Rows are points. Each copy is the shape, with its points in the same order, stretched, turned, moved and blurred by noise. Is it also mirrored, or only turned?

Shape (9 x 3):
|  22 | -22 |  30 |
| -41 |  43 |  10 |
|  10 | -36 | -19 |
|  59 | -43 | -37 |
| -23 |  41 |  60 |
|  62 |  -3 |  34 |
| -13 |  14 |  -4 |
|   5 | -14 | -24 |
|   7 |  -9 | -38 |
Copy 1 (9 x 3):
|   5 | -44 | -19 |
| -53 |  30 | -29 |
|  15 | -19 |  21 |
|  59 | -23 |   9 |
| -53 | -11 | -53 |
|  14 | -51 | -55 |
| -20 |  11 | -15 |
|  12 |   3 |  13 |
|  13 |  13 |  12 |
Copy 1 is: mirrored
Copy 2 (9 x 3):
|  21 | -17 |  41 |
| -42 |  32 |   2 |
|   7 | -43 |  -1 |
|  52 | -55 | -19 |
| -25 |  44 |  45 |
|  53 |   5 |  43 |
| -20 |  -2 |  -4 |
|   8 | -22 | -12 |
|  14 | -20 | -26 |
Copy 2 is: only turned
Copy 3:
|  -6 | -12 |  57 |
| -25 | -11 | -34 |
|  13 |  26 |  45 |
|  53 |  22 |  57 |
| -44 | -50 |   6 |
|  25 | -42 |  58 |
|  -6 |  -3 |  -3 |
|  11 |  22 |  20 |
|  25 |  24 |   9 |
Copy 3 is: mirrored
Copy 4:
|  20 |  26 |  -3 |
| -58 |  -9 |  37 |
|  11 |  16 | -58 |
|  76 |  -7 | -61 |
| -45 |  28 |  68 |
|  61 |  23 |  21 |
| -24 |  -4 |  10 |
|   4 |  -6 | -30 |
|  18 | -22 | -34 |
Copy 4 is: mirrored

Shape, 8 rows:
|   4 | -22 | -33 |  20 |
| -23 |  45 | -31 |  -6 |
|  29 |  -4 | -13 | -48 |
|  23 |  28 |  36 |  -9 |
|  42 |  37 | -27 |  21 |
|  38 |   4 |  63 | -51 |
| -30 | -41 |  12 |  48 |
|   4 | -52 |  10 | -42 |
Copy 1 (8 x 4):
|  -8 | -14 | -24 |  34 |
|  -8 |  46 | -50 |  -2 |
| -31 |  10 |  21 |  -8 |
|  29 |  33 |  19 | -33 |
|  18 |  36 | -12 |  30 |
|  24 |  17 |  52 | -64 |
|  24 | -35 | -41 |   8 |
| -20 | -32 |  14 | -41 |
Copy 1 is: mirrored
Copy 2, 8 rows:
| -10 |  -4 | -37 |  22 |
| -41 |  16 |   9 |  11 |
| -23 | -66 |  -6 |  -6 |
|  15 | -39 |  41 |  15 |
| -28 | -26 |   7 |  67 |
|  31 | -83 |  45 | -12 |
|  42 |  31 | -27 |  10 |
|  16 | -52 | -26 | -39 |
Copy 2 is: mirrored

Shape, 11 rows:
| -23 |  32 |  -4 |  37 |   4 |  13 |  -6 |  -5 |
|  -3 | -27 | -13 | -28 |   5 |   9 |   2 | -22 |
| -27 |   0 |  23 | -50 | -13 |  24 |  -4 |  31 |
| -22 |  -6 |   0 | -24 |  55 | -88 |  35 | -32 |
|  73 |  38 | -24 |  -7 |  -5 |   7 |  14 | 110 |
| -38 | -21 |  18 | -19 | -26 |  17 | -54 |  -5 |
|  -8 | -19 |  30 |  50 |  -5 |  18 |  20 | -21 |
| -29 | -32 |   5 | -39 |  35 | -14 | -18 | -31 |
|  -2 | -12 |  17 | -33 | -13 | -28 |  -5 | -42 |
| -23 | -29 | -14 |  -8 | -21 | -13 |   2 |  12 |
|  40 | -27 |  19 |   5 |  12 | -26 | -15 |  54 |
Copy 1, 11 rows:
|  -4 |   6 |  13 |  68 |   3 |  32 |   3 |   3 |
|  20 |   3 |  18 |  -6 | -13 |  24 |   9 | -43 |
|  33 |   0 |   0 | -18 |  39 |  57 |  39 | -15 |
|  20 |  35 |  90 |  11 |  28 | -21 |  -5 | -12 |
|  95 | -61 | -71 |  -5 |  77 | -40 |  24 |   3 |
| -37 |   8 |   1 | -26 |  -9 |  65 |   4 |  -1 |
| -14 | -35 |  17 |  33 | -37 |   2 |  32 |   1 |
| -22 |  25 |  49 | -10 |   9 |  29 |  -2 | -41 |
|  20 |   0 |  39 | -27 | -11 |  25 | -10 | -12 |
|  10 |  17 |  -1 | -19 | -11 |  10 |  30 |  -9 |
|   8 | -50 | -19 | -41 |  29 | -47 |  16 |   8 |
Copy 1 is: only turned
Copy 2, 11 rows:
| -33 | -26 |  20 |   9 |  36 |  17 | -16 |  14 |
|  11 |  -4 | -46 |  20 |  -4 |   3 |   7 |  11 |
|  13 |  16 | -25 | -41 |   8 |  42 |  48 |  21 |
| -41 | -40 | -52 |  10 |  38 | -79 |  52 |  25 |
| -59 | 105 |  27 | -19 |   2 |  43 |  29 | -28 |
|  22 | -25 | -35 | -32 |  32 |  36 | -11 |  14 |
|  19 |  -6 |  15 |   9 |  43 |  -8 | -42 |  37 |
|  13 | -31 | -69 |  19 |  27 | -11 |  31 |   8 |
|  16 | -25 | -28 | -27 |  13 | -31 |   9 |   3 |
| -14 |   5 | -41 | -19 |  11 |   3 | -11 |  30 |
| -17 |  58 | -25 | -17 |  51 |  -7 |   0 | -10 |
Copy 2 is: only turned
Copy 3 (11 x 8):
|   3 |  14 |   1 |  22 | -23 |  21 |  26 | -12 |
|  -2 | -47 |  10 | -31 |  15 |  -9 | -26 |  29 |
|  -4 |  18 |   3 |  33 |  23 |  -1 | -39 |  57 |
| -66 |  -5 |   4 | -83 |  59 |   1 | -11 | -38 |
| 115 |  78 | -86 |  28 | -61 | -22 | -31 |  -3 |
| -23 | -26 |   8 |  44 |  33 |  29 | -49 |  41 |
|   4 | -25 |   8 |   5 |   8 | -33 |  48 | -12 |
| -30 | -46 |  35 | -39 |  59 |  18 | -40 |  14 |
| -48 | -39 |  20 | -24 |  19 | -21 | -43 |   1 |
| -15 | -19 | -35 |  -2 |  24 |   5 | -15 |  39 |
|  50 |   7 | -58 |   8 |  26 | -20 | -32 | -22 |
Copy 3 is: only turned
Copy 4, 11 rows:
|   6 |  -8 |  23 |  39 |  -9 |  45 |  16 | -18 |
|   3 |   9 |   2 | -59 | -35 |  17 |   1 | -37 |
| -30 |  61 | -16 | -26 |  -6 |  20 |  -6 | -62 |
|  26 |  -6 |  -5 |  10 | -58 | -73 |  -3 | -73 |
| -60 | -30 | -66 | -17 |  37 |  -6 |  54 |  43 |
| -11 |  34 |  -5 | -16 |   2 |  55 | -44 | -63 |
| -20 | -10 |  68 |  27 | -42 |  40 |  -1 | -13 |
|  16 |   3 |   1 | -44 | -43 |   3 |  -3 | -93 |
|  17 |  21 |  11 | -26 | -19 | -29 | -29 | -53 |
| -23 |  33 | -19 | -21 | -28 |  22 | -29 | -25 |
| -56 | -37 | -18 | -11 |  -2 |   4 |  -7 | -20 |
Copy 4 is: only turned
